Every row gives one point. The window is the flat piece filled in between its corners: a triangle in 3 columns, a solid with four corners in 4, and so on. A path goes straight from each point to the next, and from the last back to the first. List the points from which the path goes on through the window.

Window, 4 rows:
[[ 24  40  27   8]
 [-27  -5 -41 -22]
 [ 40 -23  45  26]
 [ -3  16  34 -13]]
Path:
(1): [ 48   6  29 -18]
(2): [ 21 -36  47  56]
(3): [-34  15   1  28]
(4): [49 41 19 -8]
(5): [  9  12  -9 -55]
(6): [-4 22 52 32]
(7): [-3 54 48 27]
(8): [ 11   9  19 -18]
Through the window after points: 1, 5, 7

Window:
[[-36 -20 -17  -6   3 -37]
 [ 27 -36  14  30 -14 -45]
 [-19  -3 -57  24  13  22]
 [-19 -33  40   9 -22  -1]
 [-48  35 -13 -72 -33  29]
 [-30  34  30 -52   8  36]]
Path:
(1): [-37  -2  19  14 -23  -6]
(2): [ -7 -37  33  -9 -10   6]
(3): [-28 -37  12 -60   3  -4]
(4): [ 12  23 -30  69 -15  -9]
(5): [-40  40  20   1   1 -23]
(6): [  6 -16 -12 -18  -3  13]
(7): [-37 -56  21 -55  21  20]
(8): [-44  64 -56  -9 -32  -3]
Through the window after points: 1, 3

Window (8 x 8):
[[ 34  69 -53 -21 -33  10  -2 -37]
 [-48 -47 -81 -38  40 -20  10 -24]
 [-53 -46  -7 -26  41  -3  31 -38]
 [ 73 -30  -5  18  13   4 -13   6]
 [ 14  -9 -16  38 -36  54 -33   2]
 [ 33  62 -20 -24  25  21   9  40]
 [  8  27   0  39   7   1  23  31]
 [ -7  17 -15  21   6   8 -43 -46]]
Path:
(1): [ 37 -56 -68  27  36  59   2 -29]
(2): [-31  10  10 -46   2 -48 -14  -9]
(3): [-28 -34 -23 -13 -11 -25 -28  -4]
(4): [ 44  23 -20   6  36  80  17 -34]
(5): [ 19  17 -41   7  32  22  24 -11]
(6): [-38  19 -13 -20 -25  -5 -37  -2]
(7): [  1  -1   2  26  -9 -10   5   8]
(8): [  3  44 -51   5  56  54  32  20]
(9): [  9   8 -33  31  13  15   6 -26]
(10): [ 18   4 -15  -5 -15   4 -10  -4]
(11): [ 10  12  23  -3 -15  -3 -19  48]
(12): [ 19 -14 -78  17  10  47  10 -42]
Through the window after points: 7

Window (9 x 9):
[[  6   5 -44  37 -36  10 -65  12 -13]
 [-10  31 -38  22  -6   0 -66 -39  11]
 [-11  14  16 -55  10  55  -3  -9 -11]
 [-29  59  32 -19 -20  47  19   0   4]
 [ 23   9  36  -6  50   7 -10 -10 -22]
 [-18 -26 -14  17 121  -4  -5   1 -18]
 [ 14  26  -7 -27 -21  12  10  -3  21]
 [ -2  51   4 -45 -17   6  14  -6 -42]
 [-34 -39  -3  22  69 -38 -59   0   1]]
Path:
(1): [-13  -1  -8 -18  31  15 -55  34   7]
(2): [-22   0   0  22  28 -19 -14 -29 -15]
(3): [ -5  -7   8   9  26  -4   3 -27 -41]
(4): [-17  51   6 -46  51  27 -34  16  50]
(5): [ 37  65  -5  -4  20  -8 -71  -2  19]
(6): [-29 -14 -27  19   6  10 -29 -16 -13]
(7): [ -6 -14  11 -31 -10  14  14 -23   4]
(8): [ 14  72 -12 -21  22  36 -27  22   0]
(9): [ -8   7  -6 -19  49  13 -28  21   9]
(10): [ -2  -2  -5  13  49  -1  10 -25 -21]
(11): [ -8  16  12 -22  23  15  30 -41 -30]
(12): [-14  21  12 -17  34  15 -22  11   4]
(13): [-12  62 -23   2  21  16 -67  30  -1]
(14): [ -7 -23   1   7  13  13   3 -23   3]
(15): [-16  -6 -20 -17   6   8  23 -72  -8]
(16): [  7  31   9 -19   1  13 -32  40   9]
Through the window after points: 1, 5, 7, 9, 15

Window, 11 rows:
[[ 16 -25  48  30 -22  77   0  23  41   5 -34]
 [ -9 -36 -44  52 -10 -51  10  40  -2  17 -20]
 [ 15 -17 -22  -8  31 -33  35  19 -35  11   6]
 [ 24  20  20  51 -27  93   4 -26  -3  32 -11]
 [-40  12  -2   9 -19 -53   3  27  -8 -23  16]
 [  9 -64  15  24 -19 -44  13  33 -61  45  47]
 [ 35 -30   4  45  50 -85  14  28 -21  77  62]
 [ 75   7  13  45 -21  65   1  -9   5 -27  19]
 [ 15 -31  -3  13   6 -69  -9 -25 -15  11  -5]
 [-40 -47 -53 -11 -12 -39 -31  36  19  24  14]
 [-28 -34 -21  30  30 -34 -43  37 -27  -1  -6]]
Path:
(1): [ 15  -5  17   9   9 -44 -25  36 -17  16  -1]
(2): [ 85   9 -12  24  18  12 -23  64 -38  53 -12]
(3): [-16 -26  -7  28 -17 -23  11 -12  -8  -7  27]
(4): [-21 -23 -22  50  -5 -12  23  18 -17  10  18]
(5): [ 15  -1  28 -36 -14 -50 -46  26  -4  12   0]
(6): [ 27  17  57   5 -19 -42 -26  10 -36  40 -34]
(7): [ 15 -34 -17  52   7  15  13  14   2 -10  15]
(8): [-35 -40 -10  61   1 -28  22  14  12  17  13]
(9): [ 25 -10 -32  15 -15 -27 -10  35 -18   7 -17]
(10): [ 39  -2   0  38 -23 -29 -33  41  15  18  -8]
(11): [-29 -35 -32   2  38   3  41 -13 -32  -5   9]
(12): [ -5 -54 -35  27 -15  23  33 -37  12  12  42]
Through the window after points: 4, 8

Window:
[[ 58 -20  36  28 -38  56  -7  27  44   4 -26 -29]
 [-33  41  39  47  67  -5  18 -35 -28 -23 -21  33]
 [  7 -19  19   4 -22   5   6  62  54  24 -11 -13]
 [-23  19  18   5  14  11  26 -24 -57  19 -67  22]
 [-22  11  25   1  22 -24 -19 -45 -16 -16 -45 -20]
 [ 37  15 -20   3 -20  51 -36  28  55  29  19  -5]
 [ -5 -15 -36  22  -4  -2   4 -24 -27 -92  67  74]
 [ 46 -17   4   6  24  34 -34  69  13  10 -35 -36]
 [ 44  31 -15  27 -11   2  18  34  18   5 -19 -42]
 [ 74 -31   7  -2   3  13   3  20  28  29  31 -13]
 [-25  46  60  40   7 -29 -20 -13 -72  13 -38  11]
 [-34 -29 -34  68  15   3   3 -36 -34 -29  42  23]]
Path:
(1): [-14  29  28  33  24   5  20  15 -34 -26   5 -36]
(2): [ 19 -10 -23   9 -11  11 -41 -11  27  11 -46  51]
(3): [ 15   3  -4  50  -3  11 -10  -1  12   5 -18  14]
(4): [ 50 -10  20 -55  11  25  33   6 -42 -53  54 -30]
(5): [ 15  26  42   9  18  11  22  20  11 -14   1 -45]
(6): [  3   6 -18  44   7  -1  -6   0  -2   7 -28  34]
(7): [ 94 -22 -13  63  -6 -40 -28 -37  -1   7 -24 -12]
(8): [-47  17   9 -22  10  55  33  47  13  -8   4   7]
(9): [-14 -13  33  -8  23  59  32  31   3  17 -12 -50]
(10): [ 38   3   2  35 -14 -24 -38  22  16  16 -32  14]
(11): [ 30  -9  -1  25   4  27 -16  26  26  15 -28  17]
(12): [ 12  19   6  -3 -28  19  -6   7  24   4  38 -46]
(13): [ -7  21 -35 -31  -6  40  -8  16 -41 -72  55   4]
(14): [ 15 -31  -1  53   2 -19   7 -19  11 -29  18  58]
(15): [ 45  30 -65  51 -43 -17   1 -20  63 -23 -14  54]
(16): [-19 -23  11  13  25  14   4   0 -54 -50  48  13]
Through the window after points: 5, 11, 13, 15

Window:
[[-43   6   0  10 -29 -32 -18  -5 -12  -4  -8 -82 -38 -31]
 [ 20  28 -25  -6  -7 -52  27  -4   8  -8 -15 -29 -63  44]
 [ -8  10  -8 -21  43 -20 -16  18 -42  -8   5  -2 -11   3]
 [ 17   7 -24  77  36 -32  14  12  -3 -24 -19 -63 -23  24]
 [ 16 -11  24  11   8   1 -50  -1 -38 -35 -10  14 -50  24]
 [-11   5 -25  20   4  46 -21 -14  23   2   5  10   0   7]
 [-10 -24  15 -33  17  18  35   6  11 -28 -52  -4   0 -26]
 [ 34  16 -25 -15 -76  91 -40  53  18 -58  -1   8  85 -32]
 [ -4  36  30 -26 -32  80  -4  94  56  24 -20 -17  10  41]
 [-40  -1 -12  30 -43  -2  28  28 -18  29 -22  14  26   6]
 [ 11 -36 -43  -3  -2  27 -11  49   7  50 -17  29 -60  19]
 [ 25  51  46  17   8  -3 -10  38 -17   2  23  19 -35 -29]
 [-14 -34  39 -30  -6 -41  28  -6 -12 -21  45 -50 -43  -7]
 [ 51 -14  67 -32   1   3  11 -40  -2  43   0 -82  27 -25]]
Path:
(1): [  2   5 -15  -9 -29  42  21   9 -36  -5  31 -17 -65  21]
(2): [ -6 -11  48   5  56 -63 -18   7  32  21 -47 -18  37 -23]
(3): [  9   0  36 -15   0  -4 -40  21  82   1  43  -2   5 -22]
(4): [ -8   6  -7 -10 -23  29  38  23 -72   4 -46  -8 -29  13]
(5): [-15 -41 -59  29 -20  46  23  -8 -66  17  25 -65 -19   3]
(6): [-13  28  33  -2 -11 -33 -21  17  11  -9 -10 -29 -32 -24]
(7): [ 20  12   4   9 -12 -17  -9  10  59  -4   1   6  14 -15]
(8): [  5  20  14  -3 -23  40 -13  36 -46 -11   2 -19 -10 -17]
Through the window after points: 5, 7

Window, 14 rows:
[[-32  -3   7   6  -1  20  87  60  36  -7  23 -10 -43  10]
 [ 40  36  -9 -71 -29 -68  11  -4  14  51   5 -21  17   9]
 [  6 -29   0  46 -30   2   3  33  -8 -48  -6 -19 -48   6]
 [ 93  14  24  -5   5  -8  15   2  25  29 -10  12  23   2]
 [-11  -8 -27 -33 -37  51   5  35 -24  -4 -23   7 -31 -15]
 [ 20 -17   8  -9 -60 -22  58 -67 -14 -14  -3  24 -46  30]
 [ 24 -13 -78 -29  58  25 -30 -93  31  19  32 -47 -29  30]
 [-54 -54  32   1   8 -31  45  17  23  34  -8   9 -64  41]
 [ 46  -9   4 -55  14 -37 -23 -27 -25 -25   2  27 -16  27]
 [-35 -29  10 -22 -71 -13  62 -22 -26   8  50  -3  39 -48]
 [ 22  27 -38   4  23  39 -13  22 -10  63  59  49 -23   3]
 [-30  26 -14  47  23 -39  38   6  31 -12 -15  36  58   8]
 [ 40  17 -18 -19 -30  29 -19   6  58 -23   0  -5  17  54]
 [ 44  23 -48 -60 -34  19  36  13  -4  39  14 -33  65  65]]
Path:
(1): [  0  68  19 -29 -12  15  27  -6 -19 -12  15 -21   4  22]
(2): [ 48 -52 -20 -13  -4 -48  11 -16  32  26   6  19   3  17]
(3): [ 18 -31 -19  -2 -21   1  31   6  -8   8   3  28 -15  -3]
(4): [-16  35   7 -45 -54  12  18 -33  -5 -11   4 -27 -20  22]
(5): [  0  13  24  -1  -8   1  34   0  -6  27   6   6 -29  22]
(6): [ 12 -30 -64 -39   2 -27 -14  20  29  27  31  13   0   5]
(7): [ 24 -15 -33  -9 -38  -3  34  16  40 -37   1   8 -11  -6]
(8): [ 27  35  20 -27   0  18 -45 -18   4  34   9 -17  25  81]
(9): [  9 -10  45 -49   2  15  43 -31 -23  21  12 -60 -24  81]
(10): [ 23  -5 -24   5 -24 -16  18  11  25 -12  -5  18  -2 -11]
(11): [ 41 -45 -36 -27 -22  -7   8  47  21  -1 -43  38 -13 -57]
(12): [-17  49  46  12 -23  -6  52 -24  -7  -4  46 -21   1  97]
(13): [-30  28  23  17  -6  -6  36 -10  -2  14  16   9   9  14]
(14): [ 33 -16 -52 -41 -14 -28  10  -3  21  10   2  -3  18  -4]
(15): [ 53 -63 -66 -16 -14   3  65   9  17  -5 -18  14  -3   9]
(16): [  1  28  -6 -33 -19  16   5   8  -5  18  12 -12   7  23]
Through the window after points: 3, 5, 7, 13, 15
